Each row is a point. To make a cloud, some directions were put in groups of two or more. Within a group, all points are equally far from the middle, so they leave a hole (a ring in 2 directions, a hollow ball in 3). The other directions are filled evenly. Then the cloud was stretched, turned, moved and blurred a little. Count the holes, and give their numbers of directions, smallest first.

Cloud:
[[ 0.25 -0.31]
 [ 0.20  0.44]
 [ 0.00 -0.34]
 [ 0.11 -0.35]
 [-0.14 -0.29]
 [ 0.42 -0.15]
 [-0.26 -0.18]
 [ 0.20  0.44]
 [-0.24 -0.20]
 [ 0.40  0.29]
 [-0.32  0.19]
 [ 0.25  0.42]
 [-0.33  0.17]
 [-0.32  0.21]
 [ 0.43 -0.12]]
Holes: 1 (2)

Cloud (21 x 3):
[[-0.23  0.11  0.51]
 [ 0.33  0.02 -0.03]
 [ 0.16  0.13  0.65]
 [ 0.19 -0.45 -0.08]
 [-0.49 -0.27 -0.05]
 [-0.12 -0.22  0.51]
 [-0.33 -0.21  0.42]
 [ 0.14 -0.15 -0.22]
 [ 0.10  0.38 -0.05]
 [-0.21  0.36  0.24]
 [-0.03 -0.08 -0.26]
 [ 0.31 -0.16  0.06]
 [-0.09 -0.45  0.39]
 [-0.38 -0.10 -0.05]
 [-0.11 -0.22  0.51]
 [-0.12 -0.29  0.47]
 [ 0.18 -0.36  0.24]
 [-0.10 -0.14  0.54]
 [ 0.24 -0.34  0.07]
 [-0.36  0.00  0.32]
 [-0.30 -0.06  0.46]]
Holes: 1 (2)

Cloud, 32 rows:
[[-0.51 -0.10 -0.15  0.29]
 [-0.19  0.03  0.22  0.42]
 [ 0.06 -0.06  0.54 -0.40]
 [-0.26  0.35  0.30  0.28]
 [ 0.40 -0.23  0.16  0.16]
 [-0.38 -0.05 -0.28 -0.07]
 [ 0.55  0.08 -0.08 -0.08]
 [ 0.04  0.14  0.47 -0.18]
 [ 0.00  0.09 -0.11 -0.65]
 [-0.26 -0.31  0.11  0.08]
 [ 0.38 -0.21 -0.15  0.02]
 [-0.14 -0.02  0.05  0.52]
 [ 0.03  0.64 -0.19 -0.10]
 [ 0.29 -0.27  0.40  0.05]
 [-0.01  0.52 -0.38 -0.04]
 [ 0.21  0.29  0.38 -0.33]
 [-0.14 -0.15  0.23  0.29]
 [-0.03 -0.37  0.34 -0.01]
 [-0.23 -0.11 -0.10  0.46]
 [ 0.18  0.20 -0.36  0.05]
 [ 0.08 -0.03  0.27  0.31]
 [-0.17  0.16  0.33 -0.50]
 [-0.29  0.20 -0.44 -0.04]
 [ 0.34  0.37  0.19 -0.45]
 [ 0.36  0.37 -0.11 -0.28]
 [ 0.08  0.31 -0.12 -0.54]
 [-0.29 -0.15  0.30 -0.40]
 [ 0.58 -0.16  0.18  0.04]
 [-0.41  0.17 -0.33 -0.20]
 [-0.49  0.32 -0.16 -0.31]
 [ 0.20  0.47  0.15 -0.31]
 [ 0.17  0.24 -0.27  0.38]]
Holes: 1 (3)
